Each row is a point. The last column is the point's height on a tilted bowl or saddle (a function of degree 2), plus a little noise. Count its main directions that bend up, bend down and stay straight.

Points (16 x 4):
[[-33.6   7.8  31.5  40.7]
 [ -0.3  -4.5  -7.8  -9.4]
 [-11.8 -12.7  19.6   6.6]
 [ 29.2   9.8  14.4   0.6]
 [  1.0  26.4 -22.9  19.5]
 [ 10.2 -15.9  -8.3 -10.8]
 [-24.2  17.1   7.9  21.4]
 [  5.2  -9.0  -4.9 -12.5]
 [  2.5 -15.0   8.8  -7.6]
 [ 15.7  13.6 -30.8   5.8]
 [ 13.4  -5.6  33.5   7.3]
 [-30.6 -12.9 -11.7  37.2]
 [ -4.1  -5.7  -5.9  -6.7]
 [ 30.4   0.9 -16.8 -10.1]
 [-14.5  24.0  -3.4  18.5]
 [ 24.4 -22.4  24.0   5.5]]
Directions: 3 up, 0 down, 0 straight

Points, 26 rows:
[[-10.6  -9.5 -26.6  -6.7  11.6]
 [ -6.6   1.5  34.6 -17.4  21.0]
 [  7.5 -17.8  26.6 -14.0  16.5]
 [ 12.6  -0.8   0.1  -5.7  -8.2]
 [-22.6  -7.3  25.5  -5.3  11.7]
 [  9.2  32.9  -6.2 -13.7   8.2]
 [ 20.3 -21.1   4.3 -11.0  11.3]
 [ -2.9   8.7  32.7  19.1   3.5]
 [ 12.5  -2.8   4.2  16.6 -15.6]
 [ 18.0 -14.0 -10.1  15.5  -5.7]
 [ 21.2   1.9 -30.6  10.0   3.0]
 [ -6.0   5.3   7.1 -25.9  11.9]
 [  5.9  12.7  -9.4  -5.8  -8.2]
 [ 39.0 -11.5 -17.2  -2.5  19.1]
 [ 13.2 -12.0 -19.9  -1.6   3.3]
 [ 19.6  34.8  10.5   8.7  -1.5]
 [-37.8  12.0   6.5 -16.7  26.8]
 [ 30.5  -1.1  30.3 -23.3  34.3]
 [-16.2 -21.7 -32.8 -18.4  38.9]
 [ -2.0 -24.5  17.7 -21.9  21.5]
 [  8.3  16.1  11.6   7.6 -12.9]
 [ 21.1  15.5 -12.6 -34.9  34.3]
 [ 14.5 -26.4  19.5 -13.1  19.0]
 [ 23.5   2.7  10.9   9.9 -10.6]
 [ 13.5  -3.2  -1.1  10.4 -14.6]
 [-22.9  26.7   4.8  21.8   3.7]]
Directions: 4 up, 0 down, 0 straight

Points:
[[  0.0  19.1   5.1  31.1   2.4]
 [-10.9  23.4  -0.1  13.0  -0.8]
 [-11.3  13.4   4.3   0.5   2.5]
 [ 14.6  30.7  22.8   4.2  -0.4]
 [-31.0  -0.3 -28.1 -11.3 -24.1]
 [-24.3   9.5  -9.6  24.0  -7.5]
 [  7.4   3.1   5.6   9.8   4.5]
 [ 31.7   2.4  -7.5  -6.3 -23.6]
 [-44.2  -6.0  -7.3 -14.2 -22.1]
 [ -7.9 -28.7 -20.7  24.0 -24.7]
 [ -2.1   3.3   0.3  13.1   4.0]
 [  4.6 -15.6  -7.0   7.3  -8.4]
 [-38.3   1.3   7.2  17.2  -2.4]
 [-14.2 -10.0 -10.3   4.7  -7.3]
 [  3.3 -19.0  -7.8 -10.5 -18.2]
 [-11.2 -20.4   0.5   5.9  -3.7]
 [ -3.1  -0.3  24.7 -24.3  -6.2]
 [  7.6  21.5 -37.1  23.3 -34.4]
 [-13.0  16.0  27.9 -10.2   4.3]
 [ -2.4  12.6   6.8  -8.7  -0.2]
 [-14.4 -36.0   0.9 -13.9 -26.8]
 [-22.2  -7.0  19.3   2.3   7.7]
 [  4.4  21.3  43.4 -21.0  -5.9]
 [ 46.9  13.5 -23.3  -9.8 -51.8]
 [ -6.7  19.6 -13.9 -12.8 -11.2]
 [ 21.4  15.4 -10.7  -9.3 -19.2]]
Directions: 0 up, 3 down, 1 straight

Points:
[[ 27.7  25.3  16.4  -2.4   9.0  53.7  40.7]
 [-18.5  14.0  10.2  14.8  24.3 -10.3  13.9]
 [  8.5  24.0 -11.8   4.7 -27.7  30.5   9.6]
 [ 16.1   7.9 -24.9   7.2  -7.1   4.1   7.4]
 [-17.0   9.9 -14.7  -6.4 -27.3 -27.6   0.6]
 [ -6.9  15.7   3.1 -20.4 -26.8 -12.8  -3.0]
 [-16.6 -15.7   4.0   1.6 -31.2  21.3  13.9]
 [  7.5 -10.3  12.1  23.6  23.7  -4.3  20.0]
 [-11.7 -12.2  -1.9   8.6   6.7   5.9  15.5]
 [-30.0  20.5  22.4  11.0  18.1 -51.1  21.9]
 [-25.1  -2.8   8.8  -7.0  -0.7  18.9  17.5]
 [-12.5 -10.9   0.1  12.6  -6.8  -1.3  10.6]
 [  4.6  -3.3  46.4  -9.6   2.1  -4.3  10.6]
 [  1.0  11.6  29.0 -29.1  -7.2   0.1   6.0]
 [ -3.5 -10.9   3.8   0.7 -14.9  -6.4   3.7]
 [ 14.6  20.1   4.6   6.6 -12.9  21.9   9.0]
 [  6.6 -21.6 -25.6  32.9  -8.5  -2.5  22.0]
 [ 16.7  12.7  -8.9 -45.3 -19.0  29.9  26.7]
 [  3.9 -12.2   4.5 -18.4 -10.0   5.9   8.7]
 [ -6.0  -5.1   3.0 -12.5  33.0  -0.6  18.6]
 [ 13.7 -16.1   5.0   6.5  -6.7 -20.8   4.7]
 [-27.8  -3.5 -18.9   0.8   0.4 -16.9  17.8]
 [-17.9   8.5  13.5  27.2  10.5   9.2  15.3]
 [ -1.6 -10.0  28.5 -17.7 -18.4   3.2   9.8]
 [ 72.0  31.2  -5.7  -0.2  -3.0  -4.8  25.7]
 [ -2.6   7.0  26.7  16.6  -6.1  20.5  13.6]
 [  8.4 -17.5  -8.7   1.2   1.3   5.1  14.1]
 [ -0.8  23.0  18.7   2.9   5.5  16.0  10.2]
 [-16.7   1.3 -24.1  21.7   6.0 -18.3  20.3]
 [-23.2  -3.8  -0.2  29.7   9.1   9.3  19.9]
 [ 13.9 -13.8  35.8   3.3  10.0   8.9  19.3]
 [ -7.9   8.0   9.6 -12.0  25.5   7.8  13.9]
 [-28.6 -23.5  15.4  -1.6 -11.7 -15.0  20.2]
 [ -3.8 -10.7   9.6  -9.0 -20.6   5.0   6.0]
 [  0.1  28.7  -2.4   7.4   9.0  21.3  13.9]
 [ 18.8  -1.1  14.6   3.6  31.6  20.6  24.2]
 [-40.9   6.1 -20.4 -21.8 -13.4 -15.0  21.8]
 [  0.8   4.6 -11.5  18.2  -8.8  -8.7   5.1]
 [ -1.5  26.5 -11.9   7.3  11.6  16.4  14.7]
 [ 35.6   4.6  19.0  42.6  14.6   6.3  30.7]
 [ 20.5 -12.3 -16.1  10.5   4.8  46.2  34.9]
 [ 33.4  -8.0  -8.8 -13.4  21.3 -17.1  13.9]
 [  6.7   9.8  16.0 -10.8 -15.4  19.7   9.2]
 [ 17.4 -20.8  -0.5  -3.6  -7.2  24.1  20.7]]
Directions: 4 up, 0 down, 2 straight

Points (67 x 9):
[[  7.3 -16.4  -7.5  41.8 -19.0  19.1  17.8  10.0 -13.7]
 [-24.5  10.3  29.0   6.9  -4.5  -9.1 -28.5  -5.7  20.5]
 [-15.3  48.1 -29.9  -4.7  24.1   8.2 -14.3  -2.6   9.5]
 [-20.4  44.1  14.6   1.6 -21.8  16.2  -0.7 -13.1  33.8]
 [ 12.6 -11.6   6.3  -2.8  12.4 -21.3  10.1  -1.7   7.2]
 [ 21.0 -41.8 -16.7  -5.3 -14.9 -24.9   7.4  11.9  29.7]
 [ 15.9 -16.9 -16.3  -4.9  10.1 -26.2 -17.7 -29.3  44.3]
 [ 25.3 -28.2  24.2  18.5   8.1  -4.0   7.3  -6.2   7.4]
 [  1.4  34.6  11.0   1.6   4.5  19.4  -0.8  26.0  20.2]
 [ 10.3   5.9   2.4  24.2   3.3  -2.8  -0.6 -19.3  17.7]
 [-21.6 -18.5 -10.3  12.8  -7.9   4.2  15.8  -0.9  -2.9]
 [-48.3 -19.7  27.7  -5.6  10.6  36.8   9.8 -11.0 -17.8]
 [-22.9  -2.8  -3.9  -1.0  41.2  -0.5 -17.5  12.1  18.4]
 [-17.2   6.8   9.7  11.9   2.3   3.5   4.1  12.8  -0.7]
 [ -1.8  16.0 -50.1 -22.6 -19.8  27.2  38.1  14.0 -21.6]
 [ 11.4 -39.7  19.8  30.4  19.9  13.3  12.7  -1.5 -15.8]
 [ -2.2 -37.5  -8.6  -0.1  -5.0   5.5  -8.4 -17.3  17.3]
 [  2.2  -3.6   4.5 -16.1  -9.6  14.7  -5.8  10.9  -3.9]
 [  0.8  28.5  34.5  29.7  -8.4 -10.7  -3.9 -22.7  36.6]
 [ 13.5  -6.4  11.4  -9.5  15.2  -5.9   9.3 -33.7  22.4]
 [  5.0  -2.8  10.0   5.9   3.9 -24.6  15.4   8.0   1.0]
 [  1.5  15.0   4.8   8.4 -21.2  -5.2  -4.6  -9.4  15.6]
 [  0.0   7.0   4.5  -8.2  -4.3  27.4  31.0  18.9   1.3]
 [-22.3 -22.8  27.0 -26.4  -4.3 -11.6 -13.4   0.8  -9.5]
 [-13.7  -8.2 -10.4 -17.1  11.8  24.7  -8.4  12.6 -10.0]
 [-15.1  12.9   7.3  15.9  15.4 -31.6   5.7   8.3   5.1]
 [ -3.4  -6.8  36.4  13.8 -31.6 -11.3 -13.0   0.2  20.9]
 [ -7.4  47.0  -7.8  -2.6  -2.4 -10.7   4.7  -1.5  17.7]
 [-10.2 -41.8  -2.0  32.9 -14.8 -17.4 -11.7 -10.5  20.8]
 [-24.9  13.4 -20.4  -7.3   1.7 -19.3 -11.9  -7.4  11.7]
 [-23.7  -3.8 -19.1  -3.2  10.6 -11.1 -18.3  42.2  13.7]
 [-23.2 -23.7  -8.4   6.8   2.8   2.1 -35.6   5.3  21.3]
 [  6.1   4.5   1.6  41.9 -25.7   6.3 -20.7  18.2   2.0]
 [ 19.7  -0.3  -1.3   2.8  28.3 -25.9  -2.2 -13.6  27.6]
 [ -9.5  -6.9  -2.6  14.7 -25.6   0.0  -5.9 -12.1  14.2]
 [-14.2  13.0  -5.9 -19.8  26.5  20.4  14.3 -21.6   0.3]
 [ -6.6   0.4 -26.4 -11.0  10.0  -2.3 -17.0 -21.2  11.1]
 [ -1.4 -23.9  -3.0 -17.0  26.8  17.1  -9.1   4.7   3.7]
 [  1.9  35.0   2.7   0.2 -19.6  -2.4   5.0  -2.0  17.9]
 [ -9.3  20.2  -4.8 -23.5  10.8  43.0 -35.7  42.9   9.7]
 [-24.1 -14.5  -2.2  -6.1  -6.6  -4.7 -24.5  10.3   7.0]
 [ 13.3  13.7   4.9  -9.9  14.0 -30.8  12.5  -6.4  17.5]
 [-18.5 -14.8  14.4  19.3 -18.7  19.1 -34.4   4.6  21.4]
 [ 20.5   1.8  -5.7   1.0  -3.5   2.8  10.8   2.0   9.4]
 [-18.8  32.6 -15.2   2.6  38.2 -18.6 -22.0   3.6  32.7]
 [  8.0   7.0  -2.3 -16.0 -31.5 -41.2 -20.8  -0.6  19.2]
 [-10.0 -12.1  18.6  -1.2  15.8  -3.3  11.0  -5.5 -11.9]
 [  2.7  -5.8 -26.2  -1.6 -24.3   0.7  -5.6  -2.4  -0.7]
 [ -4.1  12.4 -11.8 -22.0   8.6 -21.5  15.5   1.3   5.8]
 [ 17.7 -27.3  -3.5  16.8 -15.4   9.6 -21.5   6.5  12.7]
 [ 15.1  22.6   1.4 -14.6  -8.1  22.2   8.1  -2.6   8.6]
 [ 14.0  -3.6   9.5  17.1  -5.8 -27.4 -29.1  -9.1  24.5]
 [-23.5  16.3  31.3 -15.1  13.3 -45.5 -29.6 -16.4   7.8]
 [ 12.2   2.9  -4.9   2.7  38.4  17.9  -5.2  42.8  29.9]
 [ 14.5  11.0  30.8  -7.3  19.4 -17.0  -0.9  23.7  14.9]
 [ 15.3 -28.9 -19.5 -27.9  -3.1  24.8 -18.3  10.1  -0.6]
 [  5.0   2.5  -8.8   6.4  -0.2 -23.7   2.6  15.9   5.3]
 [-28.3  22.7  13.5   9.2 -13.7  -7.5 -18.7 -23.0  30.9]
 [  6.8  -4.7  -4.7   3.9 -32.0 -16.6   7.0  19.3   9.9]
 [-14.3   4.3  12.8  28.2 -26.5  14.5   4.6  12.5   7.0]
 [ 12.9  20.6  -0.3  12.4  23.4  -7.4   8.5  17.1  16.4]
 [-12.6  -9.5 -20.7  -1.6 -17.3  22.8 -25.1  -6.2  -3.1]
 [  6.5 -25.0  24.4  -6.3 -14.8   1.4 -23.7 -35.8  37.3]
 [ -6.0 -17.7  -1.8  21.9   7.0   4.8   0.1 -32.1  18.0]
 [ -0.4  21.8   2.5 -18.8  -2.0  37.8  -1.1  -7.1  -1.6]
 [ 24.3 -12.0 -11.7   3.1 -15.0  24.6  -7.5  13.8  -1.4]
 [  6.3  18.6 -15.3  15.4 -11.7  23.4   4.3  14.3  -8.4]]
Directions: 5 up, 2 down, 1 straight
